Each wall is flat, endless, passes through zero and stands at right angles to its row. A trip goes straight from one point to another. List the walls that it crosses, first one first.
In the rows, zero is written as 128.

Walls:
(1): [136 106 137]
(2): [180 148 132]
(3): [ 97 199 154]
(4): [101 199  87]
(5): [142 178 146]
(6): [100 130  82]
(7): [154  85 139]
(8): [143  93  82]
Trips:
[192 146 131] to [138 116 149] => 8, 5
[ 99  99 108] to [148 106 113] => 2
[128  89 133] to [129  59 147] => none
[116 144 172] to [178 154 195] => 2, 1, 7
[186 149  96] to [102 159 115] => 6, 7, 3, 8, 2

Walls:
(1): [115 101 128 134 110 149]
(2): [ 80 161 104 121 200 113]
(3): [129 156 107 169 140 139]
(4): [111 131 100 136 111  84]
(5): [ 69 170 134 124  83 159]
(6): [117  80 106 161 135 132]
(7): [102 134 133 158 132  74]
(8): [115 165 152  98 117 155]
Trips:
[133 183 150 136 129 172] to [187 131 193 137  86 200] => 2, 1, 3
[154 119 159 173 157 159] to [137 130 143  52 104 177] => 8, 6, 3, 5
[135 119 109 188 184 210] to [ 89  84  80 103 126 113] => 4, 3, 7
[101 121 110 130 107 150] to [123 166  90 129 178  54] => 2, 7, 8, 1, 5, 6

Walls:
(1): [116 129 146 170 113 156 133  86]
(2): [226 142 140 134 100 135 128  58]
(3): [141  65 185 110  31 112 114 150]
(4): [104 143 156 123 128 118 119  78]
(5): [ 78 116  87 163  87 156 145  63]
(6): [101 129 141 162 103  85 141 122]
(7): [ 97 101 219 193  94 138 152 130]
(8): [112 125 133 109  95 155 104 135]
Trips:
[ 98 129 127  59 105 121 153 123] to [105 142 151 127  73 103 110  92] => 6, 7, 1, 2
[113 201 138 132 133 107 128 123] to [121 103 191 126 190 187 131 113] => 7, 6
[113  99 133  69  81 153 154 142] to [162 137 101 105 122 182 112 104] => 7, 2, 1, 3

Walls:
(1): [ 93 119 183  88 165 142 160 156 146 126 104]
(2): [ 72 136 100 106 128 127 174 115 131 115 116]
(3): [182 132  98 158 118 117 129 117 156 156  74]
(4): [ 86 140 121 179 125 115 126 111 158  88 159]
(5): [138  94 183 144  92  91 147 126 165 129 106]
Trips:
[159  82 155 128 172  90 166 139  99 119 111] to [143 153 126 141 194 143 141  87 167  68 127] => 4, 2, 5
[175 140 144  62 146 160  92 135 202 141 160] to [191 122 202  67 180 109 156 131 147  56 100] => 5, 3
[108 144 188 118  57 118 154  94 142  77 148] to [152 129 133 146 113 111 129 124  90 135 141] => 1, 2, 4, 3
[125  69 133 189 119  93  65 158 183 137 104] to [113 122 132 178 161 157  81 187 143  92  98] => 1, 5
[108 137 157 150 127  85 175 150  68 116  76] to [108 184 126  94 124 105 119  90 166 116 115] => 4, 3, 5

Walls:
(1): [124 155 112 145 111 118 131 157 158 121  83 125 147 160]
(2): [137 160 123 106 153 131 184 112 122 144 121 145 116 139]
(3): [ 95 116 114  83 133  72 126 154 108 137 103 195  96  96]
(4): [136 123 177 145 125 120 121  67 138 131 146 163 116 236]
(5): [149 169  33 109 113 133  76  74 123 121 103  51 118 109]
(6): [146 172 140 110  95 130 100 140 169 181  79  90 121  89]
Trips:
[113 153 111 113 129 140 144  99 127 103 159 130 140 132] to [ 89 196 119 130  66 103 177 105 107 154 165  57  80 100] => 4, 6
[141 115  96 167 112 179 152  98  95 169 117 141 119 128] to [140 134 179  96  98 120 171 102  23  54  75 136  89 178] => 5, 3
[116  91 156 132 144  90 141 145 133 129  88  69 106 130] to [ 20  62 106  90 116 114 155 160  88 146 155 211 142 179] => 6, 4, 1, 2
[148 121 117 124 174 100 187 134 145 146  96 144 119 200] to [138 153  91 137 187 115 138 151 129 182 113 158 134 134] => 6, 4
[116  66 115 180 121 166 121 136 194  92  69  95 121 113] to [ 86 134 166  99 150 123 116 124  74 102  70  45 126  90] => 1, 3
[ 98 155  86 119 171 142 125 142 139  95 112 104 161 138] to [127 112 132  61  93 169 144 118  78 160 129 120 163 190] => 4, 1, 5
[166 161  86 107  90 147  76 123  67 150 111 129  11 153] to [136 150 122 107 147 129  99 135  98 135 160  93  78 160] => 3, 6
[102 185 136 106 152  92 112 127  99 122  87 154 136  69] to [130 159 122 178  88 101 167 176 126  71 185 116 120 198] => 5, 6, 4, 3, 2
[111  66 179 130  90 126  84 153 142 146  68 157 111 169] to [112  86  88 170 111 127 123 133 145 101 150 168 161 109] => 6, 4
[159  95 166 128 111 112 154 169 138 148 148 149  92 182] to [197 106 124  76 122 163 116 128 130 128 112 168 145  98] => 1, 6, 4, 5
[172 144 152  79  70 112  90 123 162 142 104 128 134 133] to [158 130 181 163  78 113 107  85 155  90 180 132 118 126] => 3, 1, 5, 6

Walls:
(1): [135 163  95 137  92 133 141 189 128 142 131  98 151  86  87 208 117 150
  75 214]
(2): [ 49 123 120 121  77 201 131 137 180 169 158 103 155 111 192  98 117 186
 104 150]
(3): [127 103 141  75 167 152 142 143 104  96 113 177 124 139 136 127 154 154
 120 166]
(4): [ 78 111 115  97 112 146 162 119  66 115  99 120 107  85 164 128 135 128
 126  94]
(5): [115 140  34 121 103 136 101 126 144 166 138  95 169 176 130 182 107 115
 117  88]
(6): [151 113 134 160 156 117 107 150  79 113 111 126 119 169 126 137 140 135
 178 155]
(7): [ 88 164 153 183 117 123 118 117 104 128 118 154 121 112 156 123 115 106
  59 164]
(8): [196 157 113 148 115 161 159 176 122 123 136 145 176 123 125 155 134  83
 179  55]
Trips:
[ 83 136 146 122 116  94  64 101 139 170 125 188 108 132 112  99 109 111
 112  76] to [130 193 152 133 115 130  82 170  84 182 105 138 126 183 142 161  46  99
 136 163] => 6, 1, 8
[139 173 139 143 145 102 177 121 115 103 118 122 131 137 133 115 120 109
 217 102] to [130 158 115 152 163 219 155 123 153 142  16  80 100 161  97 114 109 157
 103 124] => 5, 2, 1, 3, 8, 7
[135 110  95 145 110 122 108 164  77 123 123 148 131 182 174  87 111 153
 162 134] to [155  56 111 101 155 198 101 103  89 158 152 107 113 136 135  62 133 136
 148  75] => none
[135 107 186 114 137  70  91 120  99  85  94  86 160  95  98 125 158 116
 130 118] to [105  91 131 109 152 167 146 126 151 170  93 126 162 127 182 114 173  88
 101 127] => 7, 6, 2, 5
[ 75 135 114 178  84 137 152 196 153 113 113 182 121 110 126 104 124 158
  56 129] to [166  67 116 153 108 110 114 166 147 127 131 137 145  86 107 103 105  39
 133 177] => 3, 4, 8, 2, 6

Walls:
(1): [185  55  62 137 133 149 156 101 108 137 116 123 134 103 102  62 123 133
 129 143 150 112 127 153 122  98 210 135 130 148 165 142]
(2): [127 111 159  92 111 102 145 115 104  85  92  85 138 171 123 190 116 105
  84 160 116 121 179  74 125  97 116 117 105 173 103 117]
(3): [140 116 107  90 111 156 151 137 176 132  58  45  98 196 112 186 124  71
 150 194 120 176 123 169  86 188 214 135 182 150  81 130]
(4): [161  98  95  99  80 126 150 100 141 157  56 116 115 104 128  81 100  89
 199 131 128 141 114 146 188 133 123 149  59 138  92 127]
(5): [124 158 174 132  71  98 124 121 169  77 152 145 159 125 160  87 190 124
 178 171  43 138 119 186 108  93 172  88  72  62 152 200]
(6): [105 172 140 133 119 146 121  63 170  65  91 181 175  85 112 135 137 137
  93 147 202  64 145 117 105 189 132 107 143 114 110  75]
(7): [101 103 116 116  84  94 174 141 110 127 136 107 115 123 170 139  85 118
 121 118 160 160 135  97 117 200 156 153 170 105 120  99]
(8): [138 159 153 120 116 124 162 133  91 162 165 110 115 163 119 132 113 154
 156 122 161 112 114 136  96 108  78 123 108 167  52 132]
(9): [176 153 181 139 119 151  85 113 191 144 141 142 166 137 131 178 166 134
 114 118 114 177 159 116 115 196 113 112 104  91  93 122]
(10): [151 112  89 130 147 121 219 111 124 133 136 163 130 139 124 169 123  99
  88 125 123 126 102  95 141 191 112  75 188  97  82 186]
(11): [154 122 156 180 167 147 112 131 132  68 133 154 136 144  96 124 140 125
 118 160  72 126 134 158  99 164 110 140 109 130 167 167]
(12): [116 171 111 144 125 172 169 104 105 108 180 119 148 125 106 117 196 147
 127 104 134 113 157 163 137 107 175  59 159 174  99 154]
Trips:
[118  99  95 147 142 150 135 100 175 151 108 177 106 127 156  86 118 173
 122 110 126 143 101 124 140 168 128 139  81 137 145 137] to [ 88 161 132  92 158 108 146  74 154 106  84 180 105  73 106 104 111 125
 157 139  50 151 144  60 122 141 102  93 107  83 166  79] => 5, 1, 2
[130  94 146  98 131 129 105 129  79 173 126 159 156 163 152 162 120 103
  65  87  86  94 129  82 117 104 139 132 112 108  78 149] to [218 125 120 152 125 134 128  92 106 133 126 136 143 121 153  98 100 121
 123 109  97  74 146 138 168  91 134  55  61  94 116  83] => 4, 1, 5, 12, 6, 10

Walls:
(1): [ 95 100 123 150 157 130 125 165 119 127 104  62 100 125 149 129 151 160
  93 131 140 139 163 115 153 108 103 149 132 165 125 118 103 107 117 111
 120 133  89 148 138 109  99  96 105 131 152 142]
(2): [194 161 206 109 176 166 118  98 102 114 105 116  99 102 151 123 136 149
 142 135 124 140 127 130 127  99 117 124 146 131  91  84 144 127 159 150
 144 169 165 130 138 120 178 188 115 132 123 129]
(3): [138 147 147 107 148 114  79 104 215 164 122 182 127 125 112  80 141 140
 149 150  99 124 114  81  82 159 198 135  81 154 119 116 130 129 189 107
 110 146 107  97 168  99 121 144 127 161 109 185]
(4): [193 127 183 107 139 157 154 131 154 171  91 131  71 125  56 146  81  78
 169 151  90 164 197 154  77 176  89 116 138  82 136 145 153 106 114 179
  73 154  96 154  91 102 153  90  85 135  94 217]
(5): [161  89 149 198 163 168 148  98 126 185 181 146 129 179  84 146 114 133
 148 125 141 145 111 158 149 174 172 166 193 112  71  81  81 156  35 160
  79 153 130 138 153 168 156 132 142 122 126 111]
(6): [124 130 187 162 119 148 117 122 165 152  98  98 218 145 141 153 105  97
 154 106 137  82 187 111 106 100 100 139 144 111 118 135  84 121 143 200
 157 135 138 118 209 175 117 117 116 156 164 123]
(7): [100 160 111 118 163  74 132 151  82 123 123 133 166 168 217 138  74 134
 131 146 148  86 159  98 105 160 156 124 179 142 152 125  79 173 147 180
 170  93 198 150 218 195 130  47  52 112 136 173]
(8): [132 123 116 135 135 124 100 107 148 137 104 164 101 125 146 119  86 149
  94 122  99 117 139 157  59 113 110 130 140 140 158 145 136 152 123 124
 109 141 137  94 103 166 154 164 161 117 102 147]
(9): [182 132  82 152 101 136 107  90 142  79  94  84  92 175 103 121 150 117
 165 175 120 104 140 192 138 106  87  97  94 180 135 146 146 163 151 124
 126  83 110  77 147 100 191 148 133 130 141 101]
(10): [117 102 129 107 153  83 172 146 131 153 149 143 168  84 128 128 101 109
 125 134 101 130 106 135 139 116 138 160 123  78  86 160 155 224 148 110
  91  98 197 138 163  90  92 177  55  50 145 101]
(11): [ 78 116 140 139 180  77  72 165 158 156 102 120 114  74 112 140  96 136
  64 117  65  52  82 156 164  93 122 189  99 109 152 142 137 141 131 143
 110 104 177  87 118 168  70 161 149 184 109 200]
Trips:
[ 50 139 158  91 135 167 172  72 159  97 147  67 142 173 150 143  96  92
 114 117  94 120  62 145  86 150 181  85 112 157 149 124  75 127 159 146
 117 183 117 135 127  97 104 145 118 146 172 149] to [121 132  99  91 169 174 133 133 178  64 109 171 158 121 165 139 120 108
 167 147 150 141 144 127 120 145 136 143 112 141  84  67 147 190 170 147
 120 110 129 138  91 122 158 123 146 125 146 159] => 2, 10, 9, 4, 8, 6
[ 87 142 111 137  93 151 153 140 140 145  93 129 109 156  77  99 145 127
  84 103 137 160 162 102 160  60 226 137 141  99 234 109 112 159 151 156
 135 100 190 121 168  77 158 174  96 130 147  95] to [ 95 165 108 131 114 119 134 154 105  50 110  94 143 212 138  83 136 147
 140 181 103 205 172  89 115 106 136 168  89 174 163 159 178 105 129 130
 111  61 116 148 169 129 159  63 141 126  88 105] => 11, 1, 6, 10, 3
